Every row gives one point. The points of each table are mixes of a few directions, plus a little noise. How many directions does each table use, and how many do they share? Where both have some left over, give the other angles between the two spaces (their principal angles), to ten degrees, smallest first.

First:
0  1  2
-49  19  60
17  -6  -21
34  -11  -40
Second (5 x 3):
28  36  19
27  34  -4
17  22  -20
-35  -44  4
-39  -48  4
Directions: first 1, second 2, shared 0; angles 40

First, 9 rows:
-7  11  2  -33  15  -3
-7  -7  -38  4  31  -11
25  40  3  -34  -4  4
-33  33  -20  4  21  16
-4  -56  15  11  -6  -16
24  -7  -12  -18  8  -16
-15  -20  25  42  -29  13
38  28  -1  -16  -12  1
-20  -23  25  41  -26  13
Second, 9 rows:
13  -23  4  33  -20  -1
25  -42  9  60  -37  -3
-8  14  -2  -19  12  0
-1  1  -1  -2  1  0
22  -35  7  51  -31  -2
-7  12  -3  -18  12  0
-23  40  -8  -57  35  3
-3  4  -1  -7  4  0
-17  30  -6  -42  25  1
Directions: first 4, second 1, shared 1

First:
-9  -1  10  34  2  32  8  14  17  -6  24
-16  14  10  16  18  14  -5  -5  0  11  25
-11  -8  -12  -7  -21  13  13  11  17  -8  5
45  -6  21  23  18  -22  -15  -3  -23  -7  -30
-7  6  -6  -18  2  -10  -3  -9  -6  8  -2
-41  11  -17  -24  -9  14  8  -5  14  13  29
-15  -15  -20  -11  -34  20  21  18  27  -15  5
21  -1  8  3  10  -18  -10  -6  -15  -1  -18
15  13  19  12  31  -19  -19  -15  -25  12  -6
18  -13  -13  -27  -17  -24  2  0  -7  -8  -31
Second, 10 rows:
-1  8  -11  -1  -11  31  -8  8  14  -10  31
1  -20  3  -13  -3  -41  18  -4  -10  7  -49
1  -9  6  -4  3  -25  9  -4  -7  6  -30
-3  30  9  26  21  43  -27  -3  3  1  60
1  0  5  4  8  -8  -1  -4  -6  5  -8
0  -2  4  1  4  -9  2  -2  -4  3  -9
-2  18  -12  4  -10  50  -16  9  18  -15  56
0  -14  -6  -14  -11  -17  13  2  -1  0  -25
0  7  9  11  14  2  -6  -3  -7  7  7
1  -20  -8  -16  -14  -24  17  1  -1  -2  -35
Directions: first 3, second 2, shared 1; angles 40

First (9 x 14):
-28  30  -14  8  -11  -2  -17  -10  3  14  -10  -11  -4  -13
-13  6  -6  7  4  4  -2  12  25  15  23  -24  5  -37
26  -32  13  -6  15  4  19  17  9  -8  23  1  7  -3
33  -33  17  -11  9  0  18  5  -12  -19  2  20  2  27
28  -25  14  -11  4  -2  13  -2  -20  -20  -10  25  -2  36
0  2  0  -1  -3  -2  -2  -5  -8  -3  -9  6  -2  11
-19  12  -9  9  3  4  -5  12  28  19  24  -29  6  -45
-8  15  -4  -1  -10  -4  -9  -15  -17  -3  -23  11  -6  20
-20  24  -10  4  -11  -3  -14  -14  -7  6  -18  0  -5  3
Second:
8  -38  0  -7  -1  5  -20  12  -7  -12  -20  22  12  -11
10  7  -3  8  -14  3  26  -11  -2  4  16  24  -6  -3
-35  5  5  -9  -3  -37  10  4  8  14  -6  15  2  -21
0  -7  1  0  -19  17  20  -2  -1  1  4  20  6  1
-23  24  7  -3  -6  17  16  -1  10  10  6  -29  1  19
60  -17  -15  15  31  -17  -41  -5  -18  -21  -2  7  -15  -9
2  23  -4  7  5  -27  13  -11  2  10  14  4  -13  -7
-2  -19  0  -4  -5  -8  -2  5  -2  -2  -8  24  7  -14
-23  6  7  -10  12  2  -19  11  6  1  -13  -40  5  11
29  -11  -3  5  8  27  -20  0  -8  -14  -3  -15  0  15
-26  29  7  -3  -8  18  19  -3  11  12  10  -31  0  20
Directions: first 2, second 4, shared 0; angles 50, 90
